Each row of a before or after table is a point. The points were changed in one or more steps. Then noise was added and the rows were shuffled. The steps act on columns, c1 being the first. What was done? A step turns or swaps two columns, mirrors them in a line or flattens them onto one, adds a multiple of one to another, or multiplies or shifts one. Angles are multiples of 10 degrees, from the lower column toward the higher: turns from -170 to 170, lines from 10 to 170 but not 90. Use the fewest steps. Two steps may share a column if one is a turn and the other turns, adds or multiplies; they go together, in the order done. Otherwise the lowest column goes first.
In the rows, 128 means zero.

Before:
[[ 86 163 160]
 [146 123  91]
 [107 177  91]
 [102 209 183]
 [ 92 184  70]
 [124 120 181]
 [175 133 138]
 [159 162 133]]
After (8 x 3):
[[ 86 143 140]
 [137 188 152]
 [112 110  80]
 [ 86 109 142]
 [128 169  80]
 [133 127 168]
 [ 83 194  66]
 [152 207 160]]
Steps: turn c1 and c3 by 150 degrees; turn c1 and c2 by 30 degrees

Before (10 x 8):
[[185 118 170 114  59 117  99 122]
 [110  98 155 129  85 105  70 128]
 [ 86 114 157 205 156 147  87  73]
 [151  94 162  87 123 120  82  90]
 [134  72 138 142  99 101 110  89]
 [ 87 117 177 143 143 115 130  86]
 [127 115  83  82 127 132 131 131]
 [ 94  71 144 156 133 162 124 135]
 [120  55  83 200 175 101 121 249]
 [158  94 140  89 103 123 107 133]]
After:
[[129  90  89 146 104 151 129  70]
 [132  56  86  71 117 141 124  99]
 [ 58 202 132 150  64 154 249 121]
 [120 139  79 172 150 142  85 131]
 [172 142 159 121  97 124 132 131]
 [166 127  83  99 114 137  90  81]
 [ 58 153  99 187 140 107  73  89]
 [160 115  98  92  99 135 132 106]
 [109 147  87 165  89  95 133 124]
 [116 116  91 124  76 154  90 110]]
Steps: mirror c1 and c4 in the line at 130 degrees; turn c2 and c3 by 150 degrees; turn c2 and c5 by -70 degrees; multiply c6 by -1; swap c7 and c8

Before:
[[161 132 140  98 161 100 120 109 120  75 135 156]
 [132 127  99  99 113 122 114 140 140 113 114  94]
 [108 121 112 135 127 133 136 115 166  85 147 123]
 [117 126 146 156 132  99 127 111  89 110 127 121]
 [130 154 131 119  93 110 149 120 104 101 160 103]
 [123 156 113  91 133 135 165 109 150 168 131 139]
 [118 146 121  98  98 161  98 115 134 141 130 126]
 [122 131 160  96 138 114 135 149 100  91  83 136]
 [140 128 112 100 107 112 126 123 110 123 126 169]
 [ 79 105 129  87 144  99 142 138 124 148 149 125]
 [115 107 138 103 135 109 195  84  97 119 132 107]
 [168 143 100 132  80 176  94 157  99 144 159 135]
 [ 78 153  82 106 157 136 133 117 139  97 138 130]]
After (13 x 12):
[[134 159 150 121 139 115 128 161 121  88  75 135]
 [116 156 123 118 107 112 125 112  84 124 119 168]
 [ 89 131 156 144  79 175  98 100   6 151 140 136]
 [139 102 112 135 132  99 123 145  28 111 110 119]
 [134 171 112 141 132 136 172 112 180 161 141 140]
 [140 162 114 135  97 162 100 123 141 146 132 126]
 [150 119 114 125 126 133 127 111 199  82 165 122]
 [141 144  84 100 137 108 193 139  42 108 117 106]
 [ 96 157 109 120 161 100 113 140  98  77 129 156]
 [126 146 120 148  93 112 144 131  17  98 144 103]
 [178 158 138  92 145  98 146 129  89 144 145 125]
 [124 155 140 116 112 122 110 100 181 115 121  95]
 [177 158 118 145 158 137 128  83 141  97 141 129]]
Steps: multiply c1 by -1; turn c2 and c4 by 70 degrees; swap c3 and c8; turn c7 and c10 by -10 degrees; turn c9 and c11 by 30 degrees; multiply c9 by 3

Before:
[[163 126  96 190 132 166  35  85  68 120 110 149 115  89 112 155 143  80
  137 134 131 175 148 165]
 [122 134 101 110 110 186 115  78  98  99  95 137  75 169 131 113 163 115
  162 161 134 161 151  84]
 [132 170 118  95 163 115 119 163 180 132 138 165 112 113 140 151 157 117
  121 131 145 220 112  88]
 [115 195 107  37 125 169 129  68 121 162 118 124 130 166 106 134 101 147
  150 122 111 125 142 104]
 [ 82  67 111 152 103 100 129  99 120 139 196 129  92 149  92 133 119 101
  143  96 116 128 113 107]
 [143 169 118 155 167 137 115 134  95  86  76 172  65 112 104 178 136  65
  143 139 185 139 140 100]
 [205 134  95 168 116 129 161 142 156 180 105 113 151  88  83 145 134 154
  108 153 141 153 151 147]
 [180 147 137  96 149 118 124 116 141 107  85  97 155 115 193 104  68 110
  158 108 127 108 168 178]]
After:
[[ 81  68 116 119 110  98 123  98 119 138 195 128  99 149  89 134 121 127
  147 124 102 123 170 164]
 [146 153 115  90 170 133 112 130  98  86  77 163  66 109  97 156 137 124
  136  95 191 143 155 129]
 [131 164 116 175 163 116 121 163 175 125 138 162 113 109 136 130 156 129
  123  89 150 216  96 144]
 [207 135  95  68 114 129 171 139 148 181 110 109 154  93  81 151 138 133
  108 135 141 155 162  95]
 [169 128 104  45 134 164  32  90  75 125 105 149 115  86 111 177 143 109
  135 155 129 172 193 104]
 [116 194 108 210 118 174 134  69 126 166 117 127 125 161 109 123 103 130
  157 116 119 123   0 143]
 [176 150 135 126 144 117 126 116 140 108  85  89 155 113 196 139  67 128
  153 182 130 107  62 122]
 [120 128  95 124 112 188 108  79  95  90  99 128  71 168 125  77 158 121
  166  75 135 161  96 118]]
Steps: turn c2 and c21 by 10 degrees; multiply c4 by 1.6; turn c4 and c23 by 130 degrees; flatten c7 and c18 onto the line at 10 degrees; turn c20 and c24 by -120 degrees; add 0.7 times c20 to c16
